Every row gives one point. The points of each table are mixes of a few directions, plus a little noise. How many directions does each table use, and how many do they share? Where both have some left over, give the other angles between the two spaces (their principal angles), to ten degrees, smallest first.

First (6 x 3):
[[ 0.45 -0.30  0.17]
 [-0.62  0.41 -0.23]
 [-0.28  0.19 -0.10]
 [ 0.70 -0.46  0.26]
 [ 0.45 -0.30  0.17]
 [-0.70  0.46 -0.26]]
Second:
[[-0.24  0.61  0.42]
 [-0.05  0.13  0.08]
 [-0.10  0.26  0.18]
 [ 0.00  0.01  0.01]
 [ 0.40 -1.01 -0.70]]
Directions: first 1, second 1, shared 0; angles 60

First, 7 rows:
[[-0.41  0.09 -0.81 -0.04]
 [-0.06 -0.06  0.68  0.44]
 [ 0.34 -0.11  0.76  0.10]
 [-0.10  0.02 -0.41 -0.14]
 [ 0.73 -0.10  0.86 -0.26]
 [-0.11  0.03 -0.28 -0.04]
 [-0.37  0.10 -0.76 -0.04]]
Second:
[[-0.76  0.64 -0.57 -0.12]
 [-0.19  0.17 -0.22 -0.08]
 [ 0.20 -0.06 -0.38 -0.33]
 [-0.03  0.01  0.09  0.07]
 [-0.23  0.16 -0.01  0.08]
 [ 0.34 -0.31  0.37  0.13]
 [ 0.88 -0.81  1.04  0.41]
 [-0.22  0.21 -0.33 -0.15]]
Directions: first 2, second 2, shared 1; angles 40

First, 8 rows:
[[-0.14  0.12  0.08 -0.02 -0.13 -0.08]
 [ 0.93 -0.79 -0.54  0.13  0.92  0.54]
 [-0.34  0.29  0.20 -0.05 -0.34 -0.20]
 [ 0.13 -0.11 -0.07  0.02  0.13  0.07]
 [-0.28  0.25  0.16 -0.04 -0.28 -0.17]
 [ 0.58 -0.49 -0.34  0.08  0.57  0.33]
 [-0.90  0.77  0.53 -0.13 -0.89 -0.53]
 [ 0.03 -0.02 -0.01  0.00  0.03  0.01]]
Second, 8 rows:
[[ 0.75 -0.09  0.59 -0.99  0.13 -0.29]
 [ 0.35 -0.11  0.14 -0.34  0.08 -0.16]
 [ 0.11 -0.50 -0.97  0.81  0.09 -0.31]
 [-0.51  0.52  0.57 -0.23 -0.17  0.43]
 [-0.54  0.20 -0.13  0.45 -0.12  0.30]
 [-0.63  0.25 -0.06  0.45 -0.16  0.33]
 [-0.13 -0.03 -0.20  0.27  0.01  0.02]
 [ 0.64 -0.26  0.09 -0.48  0.13 -0.33]]
Directions: first 1, second 2, shared 0; angles 50

First (7 x 8):
[[ 0.29 -0.14  0.42  0.59  1.04 -0.26  0.48 -0.01]
 [-0.03  0.51  0.15 -0.68 -0.52  0.05 -0.52  0.26]
 [-0.32 -0.27 -0.04  0.15  0.76 -0.47  0.21 -0.14]
 [-0.09 -0.35 -0.03  0.53  0.03  0.29  0.56 -0.16]
 [-0.24  0.40  0.03 -0.31 -0.91  0.27 -0.50 -0.15]
 [ 0.41 -0.37 -0.37  0.56  0.16 -0.01  0.03 -0.30]
 [-0.02  0.21 -0.15 -0.84 -0.54  0.14 -0.26  0.51]]
Second, 10 rows:
[[-0.31  0.15  0.36  0.25  0.05 -0.66 -0.34  0.48]
 [ 0.75  0.36  0.23 -0.74 -0.65  0.09  0.25 -0.07]
 [-0.04  0.03  0.28  0.15  0.17 -0.41  0.23 -0.35]
 [ 0.49  0.48  0.22 -0.64 -0.05  0.56 -0.08 -0.11]
 [-0.47  0.07  0.46  0.51  0.46 -0.78 -0.13  0.00]
 [-0.25 -0.26 -0.64  0.05 -0.30  0.46 -0.57  0.93]
 [ 0.14  0.19 -0.22 -0.38  0.06  0.85 -0.36  0.23]
 [-0.51 -0.32 -0.23  0.51  0.18 -0.21 -0.21  0.30]
 [ 0.10 -0.61 -0.44  0.24 -0.24 -0.12  0.78 -0.67]
 [ 0.09 -0.08 -0.02  0.03  0.31  0.23  0.42 -0.74]]
Directions: first 5, second 4, shared 2; angles 70, 90

First (10 x 9):
[[-0.47 -0.71 -0.61  0.15  0.36 -0.12 -0.15 -0.19 -0.05]
 [ 0.12  0.10  0.31 -0.49  0.59  0.26  0.13  0.29 -0.75]
 [-0.34  0.14  0.01  0.06  0.22 -0.21  0.00 -0.04  0.33]
 [-0.15  0.08 -0.26  0.53  0.23 -0.51 -0.06  0.13  0.19]
 [ 0.30 -0.13 -0.24  0.15 -0.22  0.24 -0.14 -0.02  0.02]
 [ 0.90  0.48 -0.41  0.33 -0.04  0.82 -0.41  0.24  0.38]
 [-0.75  0.00  0.98 -1.07 -0.04 -0.13  0.49 -0.29 -0.23]
 [-0.19  0.49  0.11 -0.07 -0.34  0.29 -0.13 -0.31  1.17]
 [ 0.10 -0.33 -0.34  0.45  0.28 -0.44 -0.01  0.24 -0.58]
 [ 0.47 -0.11  0.46 -0.04 -1.03 -0.21  0.27 -0.05 -0.46]]
Second, 10 rows:
[[-0.33 -0.19 -0.01  0.23  0.41  0.56 -0.13 -0.52  0.19]
 [-0.12 -0.05 -0.02  0.03  0.28  0.08 -0.06 -0.07  0.00]
 [ 0.08  0.22  0.68 -0.90 -1.24 -0.02  0.49  0.03 -0.04]
 [ 0.20 -0.43 -0.31  0.86 -0.19  0.28 -0.21 -0.48  0.03]
 [ 0.03 -0.13  0.02 -0.12  0.66 -0.45 -0.20  0.24 -0.40]
 [ 0.08  0.32 -0.16 -0.26  0.51 -0.59 -0.04  0.69 -0.17]
 [ 0.15  1.14 -0.51 -0.27 -0.13 -0.55  0.29  1.29  0.52]
 [ 0.06 -0.32 -0.06  0.22  0.38 -0.13 -0.22 -0.11 -0.28]
 [ 0.11 -0.29  0.34 -0.07 -0.82  0.25  0.15 -0.46 -0.08]
 [-0.26 -0.25  0.04  0.26  0.12  0.58 -0.07 -0.60  0.19]]
Directions: first 5, second 4, shared 2; angles 30, 50
